Rows are points. To make a cloud, some directions were put in groups of two or more. Within a group, all points are equally far from the middle, so they leave a hole (a ring in 2 directions, a hollow ball in 3). The other directions are filled evenly. Then the cloud was stretched, turned, moved and blurred a little. Count the holes, and give their numbers of directions, smallest first.

Cloud (21 x 3):
[[-16  20 -61]
 [ 87 -25  23]
 [ -7 -68  23]
 [ 85  -8  38]
 [ 76 -46  -4]
 [ -3 -42 -55]
 [-41 -25 -39]
 [ 36  58  51]
 [-27 -16  54]
 [ 84  30  31]
 [-37 -20 -46]
 [ 10  14  73]
 [ 60 -32 -43]
 [-42 -18 -41]
 [ 21  -9  74]
 [-55  15  13]
 [-49  38  -6]
 [ 17  72 -22]
 [-58   0  -6]
 [-53  20 -20]
 [ 88 -29  14]]
Holes: 1 (3)

Cloud (29 x 4):
[[-58  54 -18   8]
 [ 10  90 -16  29]
 [-14 -40 -45  -7]
 [-40  84 -15   3]
 [-42 -35  46  69]
 [-20 -42 -58  68]
 [ 17 -28  69  27]
 [-53 -59 -11  16]
 [ 76  28 -49  59]
 [-57 -15  59 -10]
 [-56 -68   0  48]
 [ 68  43 -69  22]
 [-34  38   7  41]
 [-52 -26 -29 -34]
 [ -4  -4 -90  50]
 [-56  14  29   1]
 [-27  48 -11  69]
 [-71  17 -31 -43]
 [ 20 -77 -13   1]
 [-59  19  22  -1]
 [ 34  -3  45  -5]
 [-69   2  47 -35]
 [  2  -6  35  94]
 [-63   5   5  16]
 [ 29 -44   0 -54]
 [-58   6 -28  40]
 [  7 -84  13 -56]
 [-54   4 -31  58]
 [ 56  44 -50 -27]]
Holes: 1 (2)

Cloud (55 x 6):
[[  27   22    6   73   60   10]
 [ -88   33    7   27    2   30]
 [  21   -6   19   66   56  -42]
 [ -45  -47   20    9   28    2]
 [  31  -41   29   55   16  -29]
 [ -62  -55   50    2  -68   10]
 [   2   64  -13  -33  -42   46]
 [ -61    4    5  -57  -45   27]
 [  29   10   24   72  -23  -52]
 [ -49  -22  -26   35  -26   59]
 [  16  -65   37   30  -11   75]
 [ -15   25   76   33  -22  -59]
 [   5   62  -62   34  -15  -22]
 [   1  -49  -53    7  -43    4]
 [ -58   -7    5  -59  -60   -6]
 [ -83   11   38    9  -52    6]
 [  21  -85    0   14  -93  -19]
 [  79  -27  -10  -23  -11   24]
 [ -27  -49   45   -9   21   47]
 [  67  -61    3  -39  -66   -6]
 [ -20   -1  -34   16 -100   41]
 [ -18   41  -62   21  -46   36]
 [  64  -20   -6   45    5  -15]
 [ -47   11   14   57  -87  -35]
 [ -21  -33  -33  -57  -90  -54]
 [ -26  -35   20    4   69  -31]
 [  26  -52   42  -75  -41   75]
 [  18  -77   49   30  -38   39]
 [  -5   39   66  -30  -72  -13]
 [  70   15    3  -24   -7  -13]
 [ -14  -37  -55   20  -14   40]
 [  52  -34  -52   -6   17  -16]
 [ -74   40   29   -8  -37  -48]
 [ -52    2  -44  -58   32    9]
 [  20  -39   40  -54    6   -2]
 [  -3   52   -2   78   50    6]
 [  -8  -45  -38  -18 -121  -31]
 [ -11   35  -40   40  -71  -29]
 [  -7   34   53   47   40  -16]
 [ -48   41   66   12  -39   25]
 [ -78    0   24   23  -40   53]
 [  24  -56  -14  -57  -82   31]
 [   3  -63   19   38    3   -4]
 [   5   36   55   48   57   57]
 [  21   30   34  -19   72    1]
 [ -71  -21  -15   13   66   10]
 [ -67   40   41   24  -31  -50]
 [ -67   12   12   40  -40   66]
 [ -31   37  -74   37  -43  -47]
 [ -19  -37   30  -44   29   29]
 [ -45   54  -58   62    9   28]
 [  57    0   38   58  -28   40]
 [ -12   41  -40   57  -45  -50]
 [ -82    6  -39   48    6   -9]
 [  -1  -42   16  -63   -5    4]]
Holes: 2 (2, 2)
